Each point is reached from the start by the listed moves, each made once or not at all, plus a little noise. Say if it took an odd or an even number of moves. Then give how often each move was made.
In the rows, zero is written as 128.

Moves:
(1): [169 151 156]
(2): [124 114 172]
(3): [109  79 118]
Start: [120 131 131]
Points:
[120 131 131] => even (0, 0, 0)
[158 139 202] => even (1, 1, 0)
[138  90 193] => odd (1, 1, 1)
[102  82 120] => odd (0, 0, 1)

Moves:
(1): [123 128 114 123 132 112 132 153 123 136 137 128 119 115]
(2): [115 146 129 120 113 105 131 139 105 167 133 112 125 165]
(3): [139 136 141 129 130 143 120 114 124 124 122 125 140 129]
(4): [146 126 125 130 133 117 142 105 129 123 154 120 112 134]
(5): [128 127 133 112 131 112 130 124 134 148 150 133 128 122]
(6): [121 141 126 113 142 119 124 138 134 121 143 140 126 115]
(7): [136 142 135 100 129 123 130  92 126 152 136 141 118 128]
(8): [130 158 148 108 119 139 124 103 142 151 126 146 136 116]
(9): [143 118 135 147 117 114 143 122 116 124 144 127 127 159]
(10): [125 134 123 133 128 125 123 138 134 148  99 130 129 130]
(11): [106 108 111 153 122 138 111 137 117 134 130 129 133 120]
Start: [123 136 144 125 142 137 144 124 116 144 137 131 136 112]
Points:
[138 222 177  64 139 112 142  59 114 233 154 150 125 134] => odd (0, 1, 1, 1, 0, 1, 1, 1, 0, 1, 0)
[119 124 133 164 114  99 160 115  72 182 184 110 120 180] => even (0, 1, 0, 1, 0, 0, 0, 0, 1, 0, 1)
[128 138 139 134 126  97 154 110 116 214 182 150 121 113] => odd (1, 0, 0, 1, 1, 0, 0, 1, 1, 1, 1)
[115 172 151  78 132  85 145 104 104 249 143 137 121 146] => even (0, 1, 0, 0, 1, 0, 1, 0, 0, 1, 0)
[114 140 120  88 161  90 146 105 110 191 220 157 103  78] => even (1, 0, 0, 1, 1, 1, 1, 0, 0, 0, 1)
[115 158 154 121 124 108 134  97  71 198 178 139 136 162] => even (0, 1, 1, 0, 0, 1, 1, 0, 1, 0, 1)

Moves:
(1): [136 125 128 139 128 120 130 124 115 129 129 134 137 119 121 126 122 134
 122 127 136]
(2): [128 129 132 118 123 117 129 139 127 130 122 124 120 132 130 128 131 118
 133 122 126]
(3): [115 135 113 136 129 134 125 115 133 137 130 128 145 127 127 114 136 134
 132 130 139]
(4): [120 132 128 113 122 119 133 126 124 120 148 133 141 133 124 140 124 128
 121 130 128]
(5): [133 124 138 147 162 131 152 101 123 128 130 122 129 115 127 141 129 126
 109 133 116]
(6): [131 132 126 137 121 122 133 139 123 121 124 129 128 132 129 129 111 124
 141 122 131]
(7): [123 121 121 123 138 138 117 118 134 137 126 127 147 119 129 128 131 124
 129 124 153]
(8): [134 130 136 134 120 133 129 137 135 129 131 124 136 126 124 129 126 132
 138 119 128]
(9): [135 117 124 127 119 129 132 137 143 138 129 118 135 118 138 120 126 136
 114 140 129]
(10): [132 136 127 133 142 126 123 136 128 126 129 140 123 123 147 113 138 125
 127 141 136]
(11): [127 126 132 128 132 129 124 135 122 122 128 121 120 117 134 135 133 122
 121 130 124]
(12): [125 119 137 135 126 130 142 122 125 123 120 121 119 114 132 132 122 139
 134 112 129]
(13): [112 129 123 141 136 124 137 133 131 142 142 143 128 128 139 139 119 139
 127 132 118]
(14): [125 142 147 128 122 120 125 128 136 136 123 141 133 131 140 141 127 129
 133 145 138]
(15): [127 130 135 134 111 133 119 121 130 129 125 143 153 131 148 130 138 122
 127 153 127]
(16): [129 127 142 126 140 139 127 126 123 125 120 137 133 126 115 118 137 122
 138 150 115]
(17): [135 146 115 124 112 128 135 135 114 120 122 151 137 129 132 135 126 123
 114 151 141]
(18): [144 136 134 123 132 142 124 126 106 130 119 113 129 123 123 120 120 129
 134 125 126]
(19): [123 125 136 116 137 117 117 104 142 123 116 147 142 116 142 131 124 112
 111 143 130]
(20): [136 146 101 134 124 114 121 139 117 113 129 146 113 125 127 130 129 119
 165 121 142]
Start: [142 135 128 118 125 122 154 128 138 134 129 130 119 126 108 126 129 125
 118 136 125]
Points:
[146 171 136 148 136 107 173 107 110 157 141 176 180 100 129 137 133 124
 138 207 128] => even (1, 1, 1, 1, 1, 0, 0, 0, 1, 0, 0, 0, 1, 1, 1, 1, 0, 1, 0, 1)
[138 140 179 142 143 134 154  80 174 150 110 159 195  83 151 134 153 107
  90 224 118] => odd (0, 0, 1, 0, 1, 0, 0, 1, 1, 0, 1, 0, 0, 1, 1, 1, 0, 0, 1, 0)
[176 164 110 153 103 134 148 162  97 134 118 180 179  84 130 129 113 115
 152 194 159] => even (1, 0, 0, 0, 0, 1, 1, 1, 1, 0, 1, 0, 1, 0, 1, 1, 1, 1, 0, 1)
[168 185 136 170 131 104 156 113 132 119 104 221 192  70 166 127 140  93
 119 249 164] => even (1, 0, 1, 0, 1, 1, 0, 1, 1, 1, 1, 0, 0, 1, 1, 1, 1, 0, 1, 1)
[147 149 141 164  89  83 160 132 157 138 119 196 163  88 166 155  94 132
 150 170 152] => even (1, 0, 0, 0, 0, 1, 0, 1, 1, 0, 0, 1, 1, 1, 1, 0, 0, 0, 1, 1)
